Every row gives one point. Each table stands for the endless flat space through its points: a line for two points, a plane for three, and so on. Write the one point that lies in both, or say that there is none.
In the rows, 128 means zero.

First (2 x 3):
[[143 143 154]
 [101 113 148]]
Second:
[[116 114 141]
 [125 135 156]]
They share: [122 128 151]

First (2 x 6):
[[115 142 103 143 101 154]
 [112 147 104 141 108 151]]
Second, 2 rows:
[[115 162  88 132 115 129]
 [115 146 108 140 115 161]]
They share: no point

First:
[[114  82 111 124 171 115 159 121 107]
 [134  82 142 100 141 127 132 133 118]
 [114 120 109  95 167 131 161 162 121]
 [154  86 110 145  95 129 131 130 110]
 [102 110  96  98 157 113 182 165 138]
 [121 110  99 108 110 116 156 161 140]]
Second, 4 rows:
[[126 121 125 111 131 144 122 143 126]
 [103 127 157  98 140 141  94 127 102]
 [114 124 146  99 122 150 113 128 108]
 [142  94  97 120 137 128 155 134 108]]
They share: [128 106 117 114 143 130 131 134 108]

First, 3 rows:
[[139  66 168 121  95 171 103 150 191 110 126 134]
 [126 109 152 109 128 151 132 154 139 150 156 148]
 [135 111 155 113 131 153 141 155 140 153 153 162]]
Second:
[[133  85 170 111 103 158 135 157 170 128 121 148]
 [138  85 172 109 109 155 131 161 167 129 126 155]
 [124  91 164 118 104 161 139 148 167 133 124 136]
 [104 115 139 134 122 166 137 126 145 154 156 110]]
They share: [131  97 157 113 119 157 125 153 154 139 147 146]

First:
[[172 136 120 167 150 161 139 152  99 142 128 149  84 112  90 103 157 155]
 [129 127 123 138 145 168 117 129 103 123 158 143  98 139 115 135 144 132]
 [173 134 148 138 143 121 111 135 117 153 121 139  81 117  85 112 147 146]
 [165 147 130 171 131 167 154 150  95 108 126 156  90  86  94 105 148 172]
 [128 123 183 101 104 116  85 103 133 112 143 139 112 128 113 152 133 122]
 [174 137 153 151 122 144 131 133 105 124 109 149  92 102  97 110 145 142]]
Second (4 x 18):
[[155 149 176 106 109 139 101 109 119 132 166 120  92 129 126 130 153 107]
 [146 170 194  97 115 148 116 124 101 117 148 114 113 111 105 106 132 110]
 [132 122 137 154 120 144 124 137 112  99 129 161 106 105  98 132 135 164]
 [173 143 160 120 141 153 119 107 119 134 146 140  82 117 112 138 159 137]]
They share: [143 134 152 136 121 145 119 127 113 111 139 147 101 111 105 130 141 146]

First, 4 rows:
[[131 108 105 147  96 106 136 110 102 151  99 155 149 125 134 113 154 138
  129 128 142 125 147  79]
 [142 131 115  97 156 135 105 151 142 116 119 123 142 181 130  83 140 162
  120 147 100 167 118 112]
 [141 120 109 134 120 126 118 132 125 137 114 145 149 153 138 101 147 149
  131 137 121 146 127  95]
 [139 114 113 144 116 116 132 130 139 135 104 153 139 161 126 101 141 155
  137 157 123 136 133  89]]
Second, 6 rows:
[[147 122 102 122 120 129 126 114 100 100 104 136 144 126 142  95 141 155
  138 135 106 170 137  80]
 [127 121 137 115 132 132 115 149 125 134  68  92 153 133 142  98 105 199
  106 126 145 146 125 121]
 [121 162 112 101 128 112 146 135 127 134 155 197 133 204 146  89 163 114
  141 109 123 136 134 105]
 [136 138 129  81 108 138 119 125 130 143 106 139 172 179 163  76 140 178
   80  96 129 170 161 127]
 [147 107  67 151 160 100  89 173 153 154 114 134 153 139 118 100 137 129
  116 168 121 150 119  81]
 [138 147  84 113 136 106 136 137 124 109 127 174 140 156 145  83 138 129
  133 129 113 168 146  81]]
They share: [139 122 109 122 127 126 115 133 121 134 114 138 149 153 137  98 148 149
 125 133 119 150 128  98]

First, 4 rows:
[[144 137 124 136  82 126 112 120 162  94 110  86 114 140 160 130 119 173
  142 163 107 139 157  83]
 [134 155 142 114  88 117 138 108 115 143 149 135 122 143 147 161 137 141
  156 163  74 111 143  97]
 [117 142 134 113  93 133 114 107 145  95 119  93 129 152 147 139 111 151
  155 157 110 124 148 103]
 [103 146 136  99  99 137 113  97 131  96 127 100 135 158 146 149 109 137
  161 151 109 116 146 116]]
Second (7 x 24):
[[116 131 152  81 101 112  77  97 137 118 126 127 131 166 145 121 110 119
  134 175 113 118 159  89]
 [126 134 140  73 113 127  94 105 128 137 120 126 136 151 139 139 135 128
  164 166 143  85 158  91]
 [122 155 147  91 145 106 114  87 150  78 119 114 124 144 120 135  90 137
  194 159  90 102 181 114]
 [104 155 148 130  98 102 102  77 153  65 142  93 124 156 142 131  73 135
  152 146  60 143 165 129]
 [100 142 129 128  76 137 134  89 129  76 131  85 142 161 153 165  94 146
  170 141  69 120 150 148]
 [104 148 108  57  85 167 111  95  81 130 132 117 154 145 169 177 132 125
  148 152 119 108 112 106]
 [ 81 149 118  66  91 164 144  71  88  64 118 113 157 162 162 177  89 142
  163 161  50 130 133 137]]
They share: no point

First, 2 rows:
[[119 126 145 116 107 165 138 103 139 152 117 132 120 113 154 116 141 128
  172 120 102 132 102 125]
 [109 126 180 146 102 135 113 133 109 147  82 122 115  93 129  81 131 123
  132 145  92 142 117 100]]
Second:
[[110 113 136 151 101 145 125  99 108 180 106 126  97 127 153 127 148 143
  181 117  75 142 105 119]
 [101 137 151 112 104 169 140 102 168 147 109 126 151  67 150  76 112 119
  148 153 126 136 114 104]
 [111 128 155 122  98 178 132 106 157 143 103 137 151  72 139  82 111 120
  140 158 123 124 106 103]
 [103 149 169  98 120 135 142 122 148 139 111 108 121  93 158  82 140 115
  158 121 110 156 124 118]]
They share: [115 126 159 128 105 153 128 115 127 150 103 128 118 105 144 102 137 126
 156 130  98 136 108 115]

First:
[[136 171 132 171 155 138 101 118 129 204 107 140 153 115 151 111  84  71
  176 101 178 128 118 184]
 [ 85 120 105 131 146 128 127 167  75  95 129 136 114 139  92 187 121 137
  119 164 157 134 117 108]
 [149 154  77 131 150 168 111 139  91 139 137 162 166 141  86 161  91 139
  111 106 153 120 101 144]
 [103 174 121 170 125 117  57 165 144 167  75 114  83 129 136 174 152 137
  189 151 143 183 112 127]
 [140 173 111 139 147 154 105 135 124 195 102 158 154 131 144 152  92  98
  156  85 174 130 107 146]
 [ 90 141 139 162 132 119  87 159 137 157  82 134 105 115 164 155 133 108
  172 138 160 155 130 133]
 [ 81 108 108 146 141 129 111 168  83  78 134 140 106 125  91 169 136 144
  111 175 135 127 119 125]]
Second (7 x 24):
[[121 146 132 134 184 169 129  86 110 175  92 135 118 147 130 161  97 102
  120 153 141 139 106 135]
 [109 143 103 148 152  79  97 189 136 144 126 129 139 111 130 107 108 106
  165 164 116 150 131 131]
 [135 180 103 215 160 104  93 131 117 128 123 187 140 106 126 144 134  90
  185 145 124  45 127 164]
 [143 161 116 157 168 133  92 121 141 145  95 110 105 135 143 169 157 130
   89 138 169 133 156 106]
 [143 145 122 119 141 102 106 172 137 133  72 102  97 106 158 131  94 126
  118 160 140 165 115 107]
 [148 172 126 158 159 124  91 129 140 148  81 123 101 125 136 154 143 110
  115 139 162 127 148 108]
 [ 80 140 122 143 162 137 105 134 107 197 131 163 154 134  84 108  86  65
  198 142 138 155 108 162]]
They share: no point

First:
[[145 110 127 103 130 124 105 112 149 124 158 147 104 118 152 132 151 122
  113 143 117 150 159 141]
 [121  76 146 118 150 117 105 107 122 125 154 135 118 104 126 122 133 105
  112 140 109 165 163 133]
 [129  99 142  99 134 124  98 118 145 106 160 146  97 118 137 130 132 106
  103 141 114 153 178 138]]
Second (5 x 24):
[[156 116 156 125 144 129 112 126 146 134 157 140 127  84 131 126 124 135
   89 128 112 136 150 138]
 [161 123 191 155 164 160 114 123 139 135 196 150 154  91 148 132 112 154
  101 125 109 148 161 126]
 [144  97 133  98 128  87 114  74 138 118 125 127  89 132 142 169 168 127
  118 162 110 194 150 102]
 [123 105 117  86 126  85 106  91 146 113 114 116  91 104 121 142 158 113
   98 166 106 168 166 130]
 [102  70 100  95 136 129  92 102 126 120 173 152 101 142 161 108 166  85
  149 154 118 166 178 158]]
They share: [137  97 133 110 138 121 106 109 138 127 156 142 111 112 143 128 146 117
 114 142 114 156 158 138]

First:
[[156 126 105 145 150 139 114  91 166 147 147 126  93 134 140 144 170 115
  123 148 197 132 149  81]
 [123 155  88 115 149 121 117 113 157 102 184 105 100 150 128  84 123 122
  106  90 165 104 122 111]
 [122 132  92  86 171 142 146 109 125  87 146 119 131 133 115 117 120 117
   63 136 125 127 167 147]
 [137 124 100 101 171 151 158  95 127 113 138 141 124 130 142 134 111  87
   83 154 123 125 154 142]
 [129 140  94 109 156 142 152 106 129 125 148 128 122 147 156 116 109  91
   97 128 127 105 125 133]
 [113 149 110 151 126 134 144 111 134 161 145 111 122 177 180 113 118  91
  133 109 137  75  88  98]]
Second (7 x 24):
[[156 130 123 102 170 130  92 114 137 120 116 177 139 155 152  91 122  77
  130 122 153 127  78 135]
 [167 130 104 110 205 149  92 129 153 127 119 210 176 120 152 127 143  78
  117 113 169  99  93 151]
 [133  85 110 155 146 117 187 129 114 185 151  94 101 143 146 134  90 100
  110 120  93 112 149 116]
 [146 106 129 119 167 105 169 116 147 157 162 105 112 117 151 145  90  84
  115 112 110 107 145 129]
 [131  95  96 158 195 160 151 138 135 171 150 153 147 120 150 150 127  91
   90 114 132 101 154 135]
 [143 115  91 128 212 177 135  80 166 126 163 127 140 136 148 120 141  62
   79 117 128  76 144 123]
 [ 96 132  99 131 131 153 146  89 118 114 157  90  85 182 138  87 117 108
   86 142 130 136 147 102]]
They share: [128 136 100 116 156 139 141 103 138 118 151 123 117 144 141 118 121 102
  98 129 141 112 137 122]

First:
[[154 118 146 111 132  92 158 103 115 138 124 118 111  86 131 154  96 137
  106 127 108 124 116 107]
 [129 113 176  76 157 112 138 133 125 168 149 143 141 116 126 149 106 122
  121 112 148 154  96 132]]
Second, 4 rows:
[[144  77 152 103 148  82 132 118 122 174 149 140  75  68 120 167  70 128
  133  82 130 127  96 126]
 [128  93 124  87 130  78 140  98 140 170 137 148  79  82 102 175  88 114
  129 106 112 143  96 110]
 [178 121 210 128 163 119 157 150  86 133 149 105 143  96 168 123  97 145
   95 112 145 117  96 139]
 [148  99 172 101 156 100 138 124 110 160 139 126 119  86 136 153  82 146
  123 100 138 125 120 126]]
They share: [144 116 158  97 142 100 150 115 119 150 134 128 123  98 129 152 100 131
 112 121 124 136 108 117]

First (7 x 24):
[[136  95 106 102 120 100  54 122 142  99 104 148 103 107 110  91 119 123
   86 197 123 101 113 170]
 [127 126  76  72 133 123 133  93 141 138 137  93 130  86 115 106 132  63
  176 111 178 161 160 168]
 [151 132 103 111 137 102  94 124 147  80  84 109 105  98 104 112  97 145
  100 141 169 107 141 179]
 [ 77 109 154 107 155  85 108 131 180 105 148 150  95 114  86 102 139 148
   78 170 107 113 103 120]
 [132  82  95 131 157 128  72 138 134  87  95 168  86 136 138  87 132 124
   95 184 118  85 130 164]
 [122 102 108 114 139  83 145 131 176 109 130 146 101 130 109  99 133 126
  105 104 161 129 119 153]
 [102 124 123 106 156  91 162 123 189 108 144 123  97 119  96 109 135 128
  120  94 163 149 139 131]]
Second (4 x 24):
[[152 108  91 105 142 141 146  96 136 101 121 125  81 119  95  76 139 123
  103 111 137 130 120 154]
 [128 100  91 109 142 117 126 108 136 125 105 141 109 127 119  96 155 103
  127 111 157 118 132 150]
 [127  64  75 138 171 126 121 119 167  79 136 159  95 110 136 115 112  94
  123 124 135 112 131 109]
 [104  80  91 131 170 101 104 134 156 113 125 165 123 119 151 118 135  89
  139 131 151 104 142 128]]
They share: no point

First:
[[141  96  76 139 110 142 146  95  83 146 160 134 112  88 156 111 143 160
  118  93 155  80 109  95]
 [149  60  81 170 149 151 105  77  83 146 147 148 117 128 170  94 130 165
  161 121 109 122 138 107]
 [127 120  87 100  53 137 207 145 106 173 197  94 134  81 115 124 163 128
   78  60 144  76 139 127]
 [147 146 119 154 153 151 129  89 146 131 143 136 168  83 149 142 141 148
  108 136 142 148 135 139]
 [145 104  79 155 139 136 129 102 111 140 160 144 139 119 156  94 135 152
  143 129 108 135 139 132]
 [159 156 100 165 132 148 154  93 106 129 138 116 131  75 149 135 160 179
  105 112 172 124 122 129]]
Second:
[[138 117 141 172 114 160 153  62 118 177 131 125 107  90 156 135 123 116
  139 112 136  85 163 122]
 [123 114  99 135 114 132 169 124  94 146 157 102 122 114 132 146 146 155
  117  98 161 113 162 153]
 [145  80  77 142 136 168 130 108 111 164 175 136 159 112 157  87 112 119
  104 139 134 153 152 111]
 [156 115  75 145 122 146 110 100 123 135 139 141 138  94 161 118 125 164
   84 127 137 141 109 100]
 [133  90 117 168 123 155 169  87 110 188 172 105 149  89 124 129 156 113
  138  91 125 105 180 139]
 [152  84  98 199 118 129 122  75 154 184 160 138 164  81 119 145 186 139
  100  65 122 123 152 141]]
They share: no point
